Rows are points. Each copy is the shape, with its points in the same order, turned, moved and blurred by noise. Say if it was mirrored as well.

Shape, 6 rows:
[[ -1  19 -38]
 [ 38 -24 -29]
 [ 19 -17  39]
 [ -2   0  -8]
 [ -8  33  35]
 [ 17  42  43]]
Copy 1:
[[  5  26 -36]
 [-42  18   4]
 [  9 -15  42]
 [  7   2 -11]
 [ 54   6  17]
 [ 53  23  32]]
Copy 1 is: mirrored
Copy 2, 6 rows:
[[-17 -44   3]
 [ 40 -29 -28]
 [ 30  32  14]
 [ -6   1  -4]
 [ -7  17  56]
 [ 13   8  73]]
Copy 2 is: mirrored
Copy 3 (6 x 3):
[[  6  22 -31]
 [ 53  29  -3]
 [ 38 -38  27]
 [  3   2 -10]
 [ -7 -53 -18]
 [ 23 -66 -26]]
Copy 3 is: mirrored
Copy 4, 6 rows:
[[  9  33 -19]
 [ 35   3  25]
 [-17 -46  15]
 [-10   8  -2]
 [-37 -26 -35]
 [-19 -45 -44]]
Copy 4 is: mirrored

Shape, 8 rows:
[[-19  19   6 -14]
 [-16   0  22 -21]
 [ 96  -4   6   7]
 [-21  -8  -7 -35]
 [ 19   2 -14 -29]
 [-11   3   6  82]
 [ -7  11  66  -9]
 [ -7  22 -14 -20]]
Copy 1, 8 rows:
[[  1 -19   0  -3]
 [ 20  -4  11   9]
 [-57  60  45  14]
 [ 22  -5  -5 -21]
 [-11  14  11 -23]
 [-40 -20 -37  70]
 [ 29 -16  35  45]
 [ -6 -22  -1 -19]]
Copy 1 is: only turned
Copy 2 (8 x 4):
[[  0 -36  -3  -5]
 [-11 -24 -25  -3]
 [ 44  69 -10 -41]
 [ 22 -31 -24  16]
 [ 36  -9 -17  -6]
 [-29  19  71  16]
 [-48  -9 -29 -23]
 [ 26 -36  -1 -10]]
Copy 2 is: mirrored

Shape, 12 rows:
[[ 10  40 -24  -4  17  -1]
 [ 31  -5   8  -1 -15 -20]
 [ 31 -18 -39  46 -80   2]
 [ 69  33 -19   0  25 -47]
 [ 20  25 -34  -8  -7  28]
 [ 39   3  33 -12  -1   2]
 [ 10 -27 -30 -19  17   9]
 [ 12 -51 -32 -24  36  29]
 [ 11  13  77  -6  -2  24]
 [  2   9   9 -22 -70   1]
 [ 10  30 -13  16  13  -1]
 [ 42  -8 -35  31 -33  29]]
Copy 1, 12 rows:
[[  4 -22  26 -29  21  11]
 [ 15   4  26  24  -9  -9]
 [ 38 -32  33   4 -81 -35]
 [-27 -18  37  16  -7  56]
 [ 33 -45  18 -17  13  -5]
 [ 16 -10  30  42  26 -14]
 [ 26  -9 -19  -9   6   3]
 [ 33  -9 -60  -4  10  -8]
 [ 10   8  46  40  53 -57]
 [ 65   2  57  11 -14 -35]
 [-11 -21  29 -18  18  -4]
 [ 23 -59  13  11 -37 -33]]
Copy 1 is: only turned
Copy 2, 12 rows:
[[ 13  17  -4 -34   8  29]
 [-21   8 -24   2  -2 -10]
 [-69  19 -13 -23  76 -39]
 [-15  -9 -64 -28 -13  44]
 [ 15   6   3 -43  31  -5]
 [-10 -17  -2  -2 -25 -13]
 [ 36   3 -16   8  38  -5]
 [ 53 -21 -12  28  45 -10]
 [-18 -15  47   7 -49 -17]
 [-26  37   2 -24   0 -62]
 [ -4   8   4 -26  16  27]
 [-31 -15  -3 -30  62 -14]]
Copy 2 is: only turned

Shape (15 x 9):
[[ 11  34  16   7 -24  -9  -9  13  -4]
 [ 47  14  13  21 -29  55  25 -65  27]
 [ 17  -9  -3 -17 -11  18 -14 -63  24]
 [  2 -27  34   2   3 -44  42 -36  17]
 [ 37  -1  42  28   6  54  10 -18  21]
 [ 31 -14  36 -68 -65  -2  12 -46  13]
 [ 17 -12  41   7 -40   3 -59  26  24]
 [-37   4  26   1  -9  27  18 -65   4]
 [  0 -14  45  13  25   3 -22   5  -2]
 [ 13 -15  47 -19   7  39 -30  53  16]
 [  0  13  26  31 -66   9  10  34 -46]
 [ 16 -55 -11  36 -18 -14 -51  -4 -26]
 [ -5  -2   1   2 -33  12   7 -12  22]
 [-25 -22  39  28  25 -14 -30 -25 -10]
 [-18  29  19  20  33  -1 -30  19 -14]]
Copy 1 (15 x 9):
[[ 14  -7  30 -29 -24  12   9  17   5]
 [-32  -5  -8 -59  34  -2  28 -31 -48]
 [-29   7 -15  -8   4  10 -24  -8 -52]
 [ 48   6 -47 -24  -8 -21 -30  -8 -23]
 [ -8 -39 -17 -44   0  16  35 -44 -32]
 [-22  61 -33 -48 -35  20  -6  11 -30]
 [-11 -48  15 -53 -71  19 -28   6  10]
 [ 11  32   3   6  15   8  -6 -59 -35]
 [ 28 -45  -4   1 -45  10   3 -28 -14]
 [-17 -50 -12 -10 -67  45  15 -21  32]
 [ 11   7  55 -42 -51 -28  45   7  30]
 [-18 -48  11  -4 -60 -52 -34  14 -30]
 [ -7   3   4 -24  -2   7 -14 -11   8]
 [ 40 -35   9  16 -37  -4 -17 -40 -33]
 [ 38 -44  36  19 -20  23   7  -6   3]]
Copy 1 is: mirrored
Copy 2:
[[-12  -8   9  14 -19   5 -21 -34 -15]
 [-73   0 -53  19  56  32 -20 -53 -14]
 [-48  16 -45 -13  27  34 -36   0 -12]
 [-16  65 -37  -9  -6  15  32 -22   4]
 [-67  -7 -37  44  27   6  14 -20 -21]
 [  8  68 -25  13  56  20 -51 -13 -33]
 [-48  19  48  28  -3  -7 -29  16 -22]
 [-30   4 -48 -36  25  28  16 -17 -52]
 [-34   4  -4  24 -24  11  24  21 -20]
 [-25 -11   9  53   5 -37  -5  40 -26]
 [ 11 -24  54  15  23   9  16 -52 -15]
 [-37   2  41  -9   6  52   3  30  37]
 [-31   7  -9 -17  22  -6 -13 -23 -10]
 [-41  12  -3 -11 -28  38  37  21 -25]
 [-19 -35  -3   6 -53   8   9   7 -19]]
Copy 2 is: mirrored
Copy 3 (15 x 9):
[[  1  -9  -2  18 -21  16   6 -19 -44]
 [ -5 -84  35 -26 -34  44  29   1  13]
 [ 14 -35  49  -8   0  26 -11  -5  28]
 [ -4  30   4 -23 -25  35   5  43  18]
 [-25 -66 -20 -18 -28  23  16 -15  20]
 [ -2 -23  41 -27  39  80 -19  22 -24]
 [  6 -27 -29  12 -16  35 -62 -33 -29]
 [ 20 -41  14  21   3  15  25  45  27]
 [-14  -3 -37  20 -10  11 -12 -16  19]
 [-19 -32 -58  -9  24   2 -31 -40 -14]
 [ 34 -21 -49  25 -19  58  33 -18 -61]
 [ 54  11 -18  20 -30  51 -21 -57  25]
 [ 32 -30   5 -11 -12  17   1   5 -17]
 [  8   9 -23  45 -21  14 -11   4  40]
 [ -7   1 -24  49 -15 -25   8 -29  -7]]
Copy 3 is: only turned

Shape:
[[-31  -5 -16   9 -34  57  27  13  24  10  36]
 [ 10   0  32 -15  20 -44 -36  13 -72  33  16]
 [-39  12   2   8 -23   2  38  43  11 -20 -25]
 [-15  -9 -39  -6 -20  31   4   7  18  13 -45]
 [-67 -16 -24 -23 -44  22  27  -5  35   7 -19]
 [ 40  67  43  -7   7 -37 -13 -19 -25  47  30]
 [-44  14 -28  -3  -6  37  23  17  22  -4 -29]
 [-27  50  12 -32  37 -23 -16 -12 -27  41  17]
 [ 10  25  42   0  40 -23 -38   4  21  18  27]
 [-14  21 -26  -3 -31  13 -17  -1   5  -9 -10]
 [-45  11 -23  -9 -43  28  30   9   7 -40 -24]
 [-43  -1 -44  34 -12  21  45   1  15  25 -27]
 [ 18  41 -22 -34  70  64  40 -18   7   9  25]
 [ 12  22  -5  -6  27 -68 -11 -14 -18 -11  41]
 [-49   1   7  32 -15  26  11 -31  -1 -36 -19]
 [ 13   1   1 -38  30  47  68 -36  31  -3  -5]]
Copy 1, 16 rows:
[[ 21   6  13  14 -33  23  -2 -60   9  37 -25]
 [ 30   3  -5  -7 -14   3  -5  82   8  -3  70]
 [-39 -16  16   9 -15  34 -13 -39 -31   8  22]
 [ -9 -32  -1  -5  27  29  22 -33  -7  24 -16]
 [ -8 -25  18  23 -17  35  51 -44 -38  27 -23]
 [ 36  61 -37  -6  -9   2   2  39  14 -55  49]
 [-26  -4  -6  14  11  43   8 -42 -23  34  -8]
 [ 17  52 -34  29  -1  29  24  54 -11   5  38]
 [ -6  39 -52   3 -27 -25 -11  40  -2  -9   9]
 [  2  -7   9   6   9  41  -1  -3  -6  -6 -24]
 [-12 -17  33  15   4  49 -10 -42 -46  11 -16]
 [-35  12  32  -2  14  31  34 -54   1  38   3]
 [ 38  64 -45  46  55  -4 -23 -34 -19  45  10]
 [  0  35  21  35   2 -25 -11  59  -1 -28  22]
 [-12  22  35 -28  -6  25  -4 -15 -53  29 -23]
 [ 33  29 -24  24  37 -34   9 -66 -52  27  10]]
Copy 1 is: only turned
Copy 2, 16 rows:
[[ -7  42 -21   0  15 -79  -3  -1 -27  -2 -11]
 [-36 -19 -34 -54   2  46   3  30  32  14  51]
 [  4  18  -8  19 -20 -24  12  13  25  17 -60]
 [-23  29   7  26   5 -21  12  20 -13 -40 -32]
 [-26  57  -6  28   9 -50  45 -26  -1  -7 -35]
 [ -5 -73  -4 -63   4  -3  20  29  22  -2  56]
 [-16  19   6  21  21 -37   6   6   2  -2 -48]
 [-37 -40   2 -49  47  12  23 -26  39   8  19]
 [ -3 -56 -36 -49  17  14  11  -5 -28  12  25]
 [-18 -13 -12  34  16 -29   6  19   3  -5 -13]
 [  2  31   2  46   0 -44  13   5  19  10 -32]
 [  6  45  -4   6  36 -38  23  20   7 -38 -51]
 [  4 -17  66 -33  34 -16 -54 -45 -16 -11   7]
 [ 22 -41 -50 -13   7  28  -4 -16  36 -14  47]
 [ 22  14   2  38  50 -27  23  24  -1  31 -10]
 [ 32  26  51  -8   8 -26  -4 -38 -35 -11   8]]
Copy 2 is: only turned
Copy 3, 16 rows:
[[-30  26  55 -31 -37 -11 -29 -12  -3  33  -2]
 [ 17 -27  -8 -26   5  38  35  62  19 -62 -36]
 [-37 -17   0 -13   6 -34 -17  15  20  50   5]
 [-60  25 -12  14 -12 -33  -6 -10 -12   6 -19]
 [-44  40  -6 -40 -22 -61  -4 -15  -8  38  -8]
 [ 38  -7 -15 -21  24  82  24  -7  28 -33 -13]
 [-66   9  -2  -9 -27 -22  -4 -12   8  41   1]
 [ -2  -9 -24 -48 -28  49  53  -1  29 -17 -12]
 [  4 -24  32 -22  22  41  58   3  -2 -23  19]
 [-37  20 -13  -8   1  12  -7   7 -28  22  -7]
 [-49  20 -19 -12 -15 -31 -34  19  -3  52  11]
 [-50 -16  -4  -5 -39 -40 -32 -41   1  21 -21]
 [-27  21  13  26 -83  41  20 -21  43 -10  52]
 [ 46 -39 -14  -7 -16  37  38  29 -22  -1   1]
 [-45 -16 -19 -41 -13 -25 -39   3 -26   6  41]
 [ -7  39   2  21 -50 -20  -1 -28  34  -9  63]]
Copy 3 is: mirrored

Shape, 17 rows:
[[-61  18  12   4  21 -11 -13 -32  20 -21 -27  34]
 [-20  -7 -10   1   0   4   7   3 -16  51 -25   2]
 [-28 -26 -14  38 -26 -21  20 -31  25  40  -1  46]
 [-41 -11 -23  11  37  40   3 -28 -15 -23  39  -9]
 [-48  41 -25 -33   9 -10  49  17 -20  16  23 -27]
 [-32  22 -57 -31 -46  -6  17 -43  12 -38  34  24]
 [ 20  32   0  12  -2   9  37  -3  47  -8  26 -30]
 [ 17  28 -21 -12  24 -24  55 -26 -32  30  -6 -41]
 [-63  37  -3 -32  42  -5  53  32 -32  -4 -44   7]
 [ 17 -25 -39   7  12  -9   4 -25  35  45  -3 -46]
 [ 35   4  -1  41 -24  -4 -14  -1 -27  18  15  29]
 [-13 -21  13  52  41  41  -5 -23  47  17  45  19]
 [-61  45  34  -4  38  -2  -8 -51 -12  44  -4  -2]
 [ 21  21 -65  12  -2  31  35 -14  34  45  18   1]
 [-67  30 -33  38 -19  22  -4 -26  13 -20   2 -35]
 [-19  59   4 -31 -10  24  56 -60 -13   9 -28  -5]
 [ -6 -10  33 -19 -22 -18  -5  -5  10 -31  28 -36]]
Copy 1:
[[ -2  22  -5 -56  22  50  11 -12  -2  -1 -28  16]
 [ 10 -45 -11   4 -17  23  -2 -25   3   4 -16  -6]
 [  3 -37 -48 -10  24  46 -15  17  52 -16   9   4]
 [-39  25  12 -36 -31   0 -54 -15   5   2   4   1]
 [ 18  19  16  41 -40  52 -46   2 -23   5 -40   1]
 [ -2  51 -30  -3  25  23 -62  26   6   0 -44 -50]
 [  4  27  33  32   5 -19 -10  34   7 -35   6   1]
 [ -9 -16 -10  35 -59  18  -2  17 -40 -36 -25 -12]
 [ 48  -2  23 -16 -35  59 -21  -2 -67  22 -24  29]
 [-14 -40  -3  20 -14 -28 -12   4  29 -58 -38   2]
 [ 14   3 -47  12 -14  -6  20 -16  28  -2  31 -25]
 [-31  -5  24 -42  -9   0  -3  14  75 -14  35  20]
 [-41  -2  30 -16 -25  77  32 -18  -3   2 -33   4]
 [ 24 -21  19  14 -24  -1 -27  27  42 -33 -10 -50]
 [ -8  29  28 -14  28  34 -47 -48  -3 -42  -8 -23]
 [-16  -6  20   6   5  49   4  35 -54  -4 -23 -54]
 [-26  37  -6  33  27 -31  -2  -6 -18   6 -16  32]]
Copy 1 is: mirrored
Copy 2 (17 x 12):
[[-39 -38  -5  22 -30  -1 -44 -27 -35  -3  -7  52]
 [ -7  24   6  20 -17 -20  -9 -15  14 -16  19   2]
 [ -8  13 -66   8 -21 -22 -37 -35 -26  -5  -1 -19]
 [-22 -21 -16 -22   1 -34  29   5  -1   5 -24  66]
 [-26  56  21  33  16 -32  18 -25 -12  43   6  55]
 [-35  -9 -38  34  20 -29  -3  24 -52  72 -19  16]
 [-49  25 -21 -31  19  39  20 -29 -18  43   5  17]
 [  7  71  -4  18 -16  26  12   7  11  35  15  48]
 [-44  45  54  49 -19 -19 -30 -36  10   9 -32  67]
 [ -8  25 -43 -23  10   8 -10   1  34  19  54  14]
 [ 13  -7 -11  -1 -40  10  31 -24 -13  15  -9 -40]
 [-30 -31 -64 -44   3  -2  26 -52   0 -31 -10  30]
 [-16   4  -5  36 -34   1  10 -28 -39 -40  38  75]
 [-56  36 -63   8   0  -2  35  -5  26  29  14  -8]
 [-65  -2  -3 -34 -32 -46   1   5 -41  31  26  37]
 [-51  52   1  43 -12  28   2  38 -44  -4  -5  45]
 [  8 -17  25 -29  38  15  -3 -17 -41  35   9  20]]
Copy 2 is: only turned

Shape:
[[ 12  -6  24  21   6   1  -5  27 -12  25 -23 -12]
 [ 23 -16  22  65   5 -15  -7  12  -7 -22 -25 -20]
 [ 20   3  26  27 -58 -33  -6  -3 -13  10  -9  -8]
 [ 21   4  36 -11 -29  -9  15  12  20  13  -7 -13]
 [ 22  14 -63  -8 -43  -2 -14   0  41   8  14  -7]
 [ -1  11  31  10  12  -4  12  11 -14 -16  12 -23]
 [ -4 -17   8  -4   7 -13  52  10   0  10   8  11]
 [ 11  10  -7  22   5  -9   2  20  14 -19 -31   9]
 [ -7 -11  20 -13   5  -3 -13 -24  -7  -5 -10 -19]
 [ 18   2  23  -7  27 -20   1  -2   6   6 -25 -17]
 [ 61  -5  17  -9  25  -2  -1  17 -16  -5 -21 -10]
 [ -1  -8  28  -7 -52 -14  -7  14 -19  -2 -22 -18]
 [  4  36 -13 -12  18 -27   0 -20 -17  -1  -4 -19]
 [ -2   5  31  51  22  -3 -16  14  12   5  -7 121]
 [ 11  10  11 -12  27 -65 -15  15  -7   1  16  14]]
Copy 1, 15 rows:
[[-21   0 -14 -23  -2  20  10 -38  -4 -12  10 -39]
 [-18 -41 -15  15  -8   4  -8 -35  28   3   8 -55]
 [-24  19 -36 -19  15   2 -34 -22  51   3  10 -25]
 [-13  18 -10 -40 -28  -4  -5 -17  31   0  -3  -4]
 [ 26   2  55 -43  13   9 -52  17  33 -23  16  -5]
 [-17 -19  -6  -4   6  -2  18  -7  12   2 -31 -13]
 [-14  -7 -13  -8  -9  -9   5  -6 -12 -12  16  32]
 [ 10 -29   1   1  -9 -13 -28 -29  -4 -12   0 -26]
 [-20  11   5   9 -13  19 -17   0  -7  24 -20 -19]
 [-29   2   1  -8 -36  -7 -10 -19 -15   1  -9 -28]
 [-27   7  33   8 -21  -9   8 -55   2   9  -2 -27]
 [-23  16 -29 -33  13  26 -33 -36  22   5 -21  -6]
 [-32  11  23   3  11 -18 -19  12  -7 -32 -29 -24]
 [ 65  -5 -51  24  15 -55   2 -24 -45  36  47 -34]
 [-42  -7  10 -24  11 -51  -9   0 -21  18   5 -21]]
Copy 1 is: mirrored
Copy 2:
[[ 25   5  21 -15   1 -27  27  16 -19 -14  15 -33]
 [ -2 -21  33 -14  24  -7  40 -20 -36 -35  23 -40]
 [ 21  44  38  -2  -6  18  36 -27 -34  -8  -1 -48]
 [ 21  28   6 -28 -29   9  -1  -2 -33  -8   3 -33]
 [ 10  13  32   8 -33  60 -10 -15  37   6  21   3]
 [  6   5  -3 -36  11 -24  12 -23 -12 -18 -16 -22]
 [ -9   6 -25 -16 -11  -8  22   3 -26  28  -4  -8]
 [ 11 -26  22  -7 -17   5  27  -9 -20 -22   5   2]
 [ -8  21  29  -8  14 -16 -14   1 -20 -14 -19  -9]
 [  7  -4  19 -31   6  -3   4  25 -28 -19 -17 -15]
 [ 33  -8  31 -54  21  -3   6  13 -36  -1  14   1]
 [  9  51  44 -16 -24 -18  21 -21 -30 -10   0 -23]
 [  8  -2  28 -23  12  11   9   0  11   0 -51  -5]
 [ 64 -21 -40  70  14  -3  49  -2 -63 -29   8  29]
 [ 16  25  -7 -26  24  23  44  18 -11 -26 -30  17]]
Copy 2 is: only turned
Copy 3:
[[  16   14   -9  -38    0  -13   11  -41  -19  -22   13    7]
 [  -2   35   22  -63   -5   12   32  -21  -33  -26   35   12]
 [  27   23  -17  -21  -16    2   48   -9  -38   22   32   23]
 [  12    9  -34  -23    8  -23    9   -1  -40   15   13   26]
 [  10   69  -17   -6    2   16  -16   19   11   54  -22   14]
 [ -23    0  -23  -29   -4    4   15   -3  -19  -24   21    2]
 [  13  -14  -18  -27    8    8    8   11  -36  -21  -32    1]
 [   6   36   16  -28  -13   -2  -18    2  -30  -12   12   -9]
 [ -17  -11    6  -16   -1  -19   25    5    4    0   13   16]
 [ -16    1    2  -42  -16  -35    6  -11  -23  -10   -5   13]
 [  -3  -13    1  -68  -15  -11  -21  -28  -16    8   13   14]
 [  35    5  -15   -9   -7  -14   24    8  -13    3   43   31]
 [ -32    6  -11   -9  -50   -4   -1   -1    4    0   -4    2]
 [  35   16   39  -15   26  -12    8  -19  -68    2    7 -111]
 [ -10   -7  -21  -54  -42  -22   16   10  -14    8   -2  -44]]
Copy 3 is: mirrored
Copy 4:
[[  3  15 -10 -34  11  -5 -37  -7 -20 -27  -7 -19]
 [ 43  12  18 -31  26  -8 -38 -17  24 -39   1 -28]
 [  8 -25  12  -5  38  28 -33  -7  -3 -39 -23  11]
 [  2   3   4   3  -2  41 -17 -21 -29 -23 -18  -8]
 [-21 -21  25 -23  -3  17  46 -28  -3  -3  25  37]
 [ -4  16   1  -8  10  17 -31  -4  18   2 -11 -39]
 [ -7  35  13  10 -16   3  -2  32  -6 -15 -21 -18]
 [ 13  -4  12 -15   9  -6   7  -9  -3 -37  22 -38]
 [ 20  -5 -30  -1  -3   3 -15 -11   9   6 -14 -13]
 [ 27  19 -31 -22   4  14  -4  -3  -6 -13  -5 -27]
 [ 37  19   5 -37  19   4  -8  -5 -36   9  -9 -40]
 [  1 -32   0   2   8  23 -49  -5 -18 -13  -2   0]
 [ -1 -11 -28 -24  18  26  16  20  20  10  -2 -26]
 [-20  21   0  34  60 -75  25 -23 -24 -74 -26 -56]
 [  1  36 -27  10  59  17   8  14  -5  -2  14 -17]]
Copy 4 is: only turned

Shape, 16 rows:
[[  38    8  -32   10  -10    7  -26  -19   38   17 -102   12]
 [ -15   10   21  -17   -8  -22  -16  -34   28    6   32    7]
 [ -17  -38   15   18  -22  -34  -10  -21  -13   -6  -45   25]
 [  47  -49  -15   20    0   12  -10   16   27   16   29   18]
 [ -17    7   -5   17   31   26  -22   -8  -22   -1   20   26]
 [  -4   -3   30  -41   14  -43   62  -30   -8  -31  -12    1]
 [ -19  -10    6    4  -15   29   10  -12   16    6  -11   16]
 [ -21  -54   13   17   56   19  -10   42   20    9   27    6]
 [   3  -16    1   20    9   23  -17   -9    3   12  -16  -37]
 [  -5   -7    9   17  -22   25   -8  -25   16   21    9  -20]
 [  -6   16   23   30    3  -27   20   16   -3  -25   -8   17]
 [  16   -3   12  -61  -19   21   12   11   30  -46    5   24]
 [  25  -20   20   15  -16   25  -28  -30   40  -46   -4   24]
 [  26  -83    4  -28   25   19  -35   96   30   16   13   -3]
 [ 111    9   34    4  -17  -75   10  -12  -41  -16    8   28]
 [ -11   -1  -56  -16  -18  -10   -1  -28   18    8   16  -61]]
Copy 1, 16 rows:
[[ -4  20 -20 -21  34 -56 -68 -11 -34   0  43  42]
 [ 27  13  49  17 -24 -27 -18  29  25  11   7 -47]
 [ -3 -13 -12 -12  27 -64   8 -13  -4  14  -1 -33]
 [ 67  14 -23  42  -4  11 -15 -22 -27  25  15 -22]
 [-10  22   3   5 -45  17  21   8 -19  18   3 -14]
 [ 22 -54  68 -43  30  -3  -7   7  11  10   4 -45]
 [  9   5   5   5 -10 -19 -17  -5  15  20 -22   7]
 [ 18  35 -12  27 -15  26  -4 -20 -29   1 -43 -60]
 [-17  19   3  40   5   0 -18 -23  -2 -11  12  -1]
 [  7  11  15  45 -10 -16  -7  -5  20   1   3   6]
 [ 23   5  16 -26  16  -7  26  12  -4 -24 -12 -17]
 [ 49   2   5 -46 -12  20 -45 -12  51  22  11 -23]
 [ 38  59   5  -8   9 -19  -6 -16  28  40  23 -11]
 [ 47  15 -79  34  -9  44 -61 -42 -10  -8 -10 -80]
 [ 76 -41  -6 -21  52   6  33  48 -12   4  94 -31]
 [  9 -26  52  32 -43 -23 -32 -51   6 -27  37 -14]]
Copy 1 is: only turned
Copy 2 (16 x 12):
[[   3    1   51   25   40   -4   52  -25  -32  -84  -19  -31]
 [  48   17   16   17  -26  -16  -13    6  -20   14   10   26]
 [  -1   63   44    2   48   -1    5   -8  -31  -16   25   40]
 [   9   18  -49    1    9  -20  -28  -17    0  -73   18   19]
 [  23   42   -3   24   15   -8   -8   10   38    2   23  -20]
 [ -32   13    3   28    2   -9   19   41  -59   33   52   31]
 [  31   16    7    8   30  -22   14   28    2  -22   15   16]
 [  12   36  -26  -21   22  -49  -57   24   11  -30   41  -27]
 [  17   -6   12  -24   32  -23   -1  -13   15  -17   19   -5]
 [  42   -8    7   -9   16  -18    6    1    7  -11    5   22]
 [   3   33    0    4   26   34   -9   35  -28   -4   37    3]
 [   0  -13    5   65   -3  -16  -10   43  -21  -45   43   37]
 [  42   23   18   23  -14    4    9    2    0  -70   62   27]
 [ -32    0  -11   -5   25  -63 -104    9    4  -88   14    2]
 [ -75   24   -9   16  -43   79    9  -23  -28  -26   18   61]
 [  39  -48   -3   23   33  -32  -15  -43  -23   24   -1    8]]
Copy 2 is: only turned

Shape, 17 rows:
[[ 28 -54  31 -49   7   1  -8 -12  37 -30   5  31]
 [  5 -10  46  30  12 -22  37 -24  -9  25  36  14]
 [ 25   4 -32 -48  -1  63   8 -20  32   2  52   0]
 [ -5 -11  50  25  13  52   4 -11 -46 -34  20  28]
 [-39  35  47 -22 -21  49  34   6  -2  -4 -18   8]
 [  5   2  41 -42   9  61 -42 -27   0  36   4   2]
 [ 41 -14 -21 -26  12  31  -9  10 -50   2   8  28]
 [ -6  26  51  15  27   3  24 -30  26 -30  -7 -22]
 [-41   4 -35 -36  -1   5 -18 -12  18  41 -18  21]
 [ 37  32  35   9  -8  -5 -48   5  16  47  -9  -6]
 [-20  18  31  33  10  51  27 -13  24 -35  37  44]
 [-28  -9  12 -50 -23  35 -23 -41  28 -26  39  35]
 [ 17   7 -13 -29 -12  10 -46   5 -44 -17  20 -45]
 [-35 -54 -16  28 -34 -19 -18 -12  24  49  -9  10]
 [ 21  13 -34 -31 -56 -14 -34 -39  30  15 -22   0]
 [  0  10  -7 -11   3   9  -7  20 -45  -9  48 -17]
 [ 39  11  31  35  13  21  -8  -1  -9  49  39   5]]
Copy 1 (17 x 12):
[[  7  -3  24 -21   2 -28 -43   5 -93 -11  18  27]
 [ 21  -1   6   1  -1  48   1  31   0   6  32  41]
 [  6  31  38 -33   9   1 -54  34 -45   1 -64 -28]
 [ 14 -82   3 -40  -7  13   9  21 -13   7   3 -10]
 [  0 -22  30 -37  19   7 -26  13  23 -38  25 -61]
 [-20   3  58 -35   9 -43   6  38 -30  22   7 -29]
 [ 25 -10  23 -41  -4  -1 -16 -23 -40  63 -17 -13]
 [-19 -25   1  19  30  -7 -27  15  11 -36   8  15]
 [ 38  65  32 -39  18 -42   0 -15   5 -12 -12 -20]
 [-61  35  23  -5 -37  -9   7  -6  -4  27  24  -6]
 [  7 -29 -33 -42   7  23   0  46 -17 -40 -23 -12]
 [  6  -1  48 -65  10 -25 -15  26 -48 -50 -36   7]
 [ -5 -11  65  -2 -21  -6  -1 -46 -23  28 -44  -9]
 [ 63  53  23  -9 -61 -36  16   2   1 -24  15  22]
 [-11  56  44 -37 -37 -43 -51 -30   6  -8 -20  21]
 [ 18 -15  41  -7  -1  37  12 -29 -22  17 -40 -16]
 [-15  19  10  -6 -27  27  14  35  -9  44   2   2]]
Copy 1 is: mirrored
Copy 2, 17 rows:
[[-24  -8 -27 -41  28 -56 -27  40  44  18  20  30]
 [-45  25  11   1 -38  -7  -3  36 -29  21   9  26]
 [ 19  -5 -14 -23  36 -87  12  31 -26  -9 -53  12]
 [-55 -22  -6  20 -14 -23  -5 -19  14  45 -48  39]
 [-50   2 -37  -3  53   8  35 -23 -27  14 -25  37]
 [-34 -32 -40 -73  14 -33 -10  -2 -26  16 -46   9]
 [-11  22  -7 -10   3 -38 -37 -14  17 -14 -55  -8]
 [-33 -13  -1 -23 -13 -12  66   0   2  21  19  48]
 [ -5  -6 -34 -17  43 -16  -2  -4 -40 -22  14 -46]
 [ -4   7 -25 -75 -22  41  12  29  -8  12 -28 -15]
 [-29 -30 -31  42  -5 -34  38  23  -4  36 -25  36]
 [ 11 -39 -47 -12  41 -57 -22   9 -22  32   6  34]
 [ 35 -11  34 -46  18  -7 -18 -29  -1   0 -46  10]
 [-19   3  11 -11  24   2 -26  32 -35  45  31 -67]
 [ 53  27 -30 -60  28 -20   7  -6 -19  21  15 -32]
 [  6  -3  33   0   8  -4 -18  -7 -15 -12 -48  25]
 [-30  12   3 -26 -43   8   0  38 -24  21 -59  -4]]
Copy 2 is: mirrored
